Each row of a before or after table is a point. One or more steps were done to the points. Then noise was added and the rows were shuffled. The steps act on how far a point lies along the listed directions, d1 being the first. Write out the steps. A step turns or swaps two directions, mirrors them in a line or flattens them onto one, adds a multiple of one to another, or multiplies one. Angles are multiples of 10 degrees, from the lower direction toward the higher: turns from -170 to 170, lines from 10 to 170 but not 90. Use the fewest steps. Two steps may share a direction if one is a turn and the other turns, adds or multiplies; they go together, in the order done. Otherwise the lowest direction goes first.
(in the rows, 128 means zero)

Directions:
(1): [165  80]
(2): [176 165]
Before, 10 rows:
[[187 105]
 [137  35]
 [179 107]
 [ 75  93]
 [126 165]
 [160 105]
 [125 171]
 [169 145]
 [178 137]
 [137 208]]
After:
[[ 82 187]
 [137 116]
 [100 166]
 [158  90]
 [167  78]
 [103 161]
 [145 104]
 [192  46]
 [125 133]
 [172  71]]
Steps: multiply d1 by 1.3; multiply d2 by 0

Directions:
(1): [127  75  93  45 124 132]
(2): [ 64 109 172 123  75  87]
Before, 13 rows:
[[ 59  55 153  59  71  91]
 [103  59 112  20 103 123]
 [164 153 130 187 150 152]
 [122 161 176 197 104 140]
 [127 137 133 152 112 119]
 [101  52 125   7  96 119]
 [174 121 117  96 171 153]
 [ 71  32 110  18  98  93]
 [128  96 127 112 121 123]
 [125 129 106  92 153 126]
 [111 110 110 120 124 141]
 [168 130  71  98 155 130]
 [130 120 114 117 132 122]]
After:
[[163  67  80  10 148 160]
 [109  42  98  22 108 127]
 [178 146 130 136 175 153]
 [158  77  75  27 149 160]
 [139  44  57   6 153 136]
 [119 128 132 139 104 115]
 [132 152 158 199 127 134]
 [120 114 104 124 132 148]
 [137 140 105 109 164 132]
 [142  98 114 111 131 130]
 [174 157  81 136 161 135]
 [135 126 113 121 138 125]
 [ 90 132 187 166  75 120]]
Steps: turn d1 and d2 by -40 degrees

Directions:
(1): [114 149 171 125 120  82 156  75 217]
(2): [199  56  90 141 132 162 130 102 178]
(3): [118 117 101 167  65 113 172  58  75]
(4): [197 116 151 149 148  40 148 159  99]
Before:
[[152 123 171 119 135  70 142  80 220]
 [163 100 139 108 131 131 132 107 242]
 [180 116 134 138 142 125 118 141 101]
 [174 108 154 140 141  93 146 106 220]
 [ 98 151 126 132 112 138 139 107 137]
 [100 121 120 125 100 134 127  63 155]
 [102 137 120 136  92 125 154  80 143]
 [166 108 156 125 166 118 137  98 249]
 [125  99 122 131  76 140 142  90 123]
 [128 119 107 147  96 117 151  93 142]]
After (10 x 9):
[[179  60  98 136 112 152 133  60 184]
 [158 122 120 129 150 133 122 157 136]
 [165 115 126 139 131  89 140 136 151]
 [113 156 148 139 104 121 139  90 108]
 [143  98 124 113 108 153 137  81 234]
 [144  89 114 138 127 171 144  54 228]
 [183 105 125 130 149 104 130 155 146]
 [173  99 136 117 159 102 105 138 162]
 [162 110 163 119 125  84 131 148 144]
 [153  88 113 152 103 147 152  61 199]]
Steps: swap d1 and d2; swap d3 and d4

Directions:
(1): [194  94 133 142 122 155 120  77 106 197  51 166]
(2): [140 165 109 187  83 146  67  89  91 108 191 181]
(3): [ 57 119  88 138 169 193  93 170 101 201 138 124]
Before:
[[135 129 125 117 139 124 132 132 130 133 123 114]
 [133 134 128 126 113 124 141 109 121 111 143 124]
 [130 126 139 121 129 114 133 117 138 124 104 125]
 [128 142 124 141 124 133 124 125 119 129 144 122]
 [145 177 105 197  80 138  73  73  88  90 207 184]
 [114 143 125 142 128 144 128 129 123 131 150 137]
 [126 120 116 139 127 138 111 125 112 152 124 131]
 [102 128 113 119 135 137 125 151 137 128 126 118]
 [136 112 129 120 147 145 127 116 129 164 114 125]
 [166 102 124 136 134 152 125 107 108 194  64 150]
 [127 125 122 135 129 125 119 123 122 144 131 135]]
After:
[[141 130 148 120 121 101 140 111 144 109 105 123]
 [ 97 141 114 147 139 161 119 138 117 150 150 138]
 [ 24 159  40 216 151 251  13 144  41 218 219 178]
 [117 128 119 118 129 128 130 141 137 118 120 120]
 [119 124 117 136 133 132 115 130 119 150 131 134]
 [116 120 108 140 133 147 110 133 110 161 127 131]
 [162 109 130 130 127 135 129 111 117 168  78 143]
 [143 115 135 115 142 129 133 114 136 144 120 123]
 [116 142 117 146 131 147 117 132 114 145 146 123]
 [151 130 133 115 131 111 139 123 136 120 119 115]
 [125 133 123 127 120 135 135 114 114 124 143 127]]
Steps: multiply d1 by 0.7; add 1.5 times d2 to d3
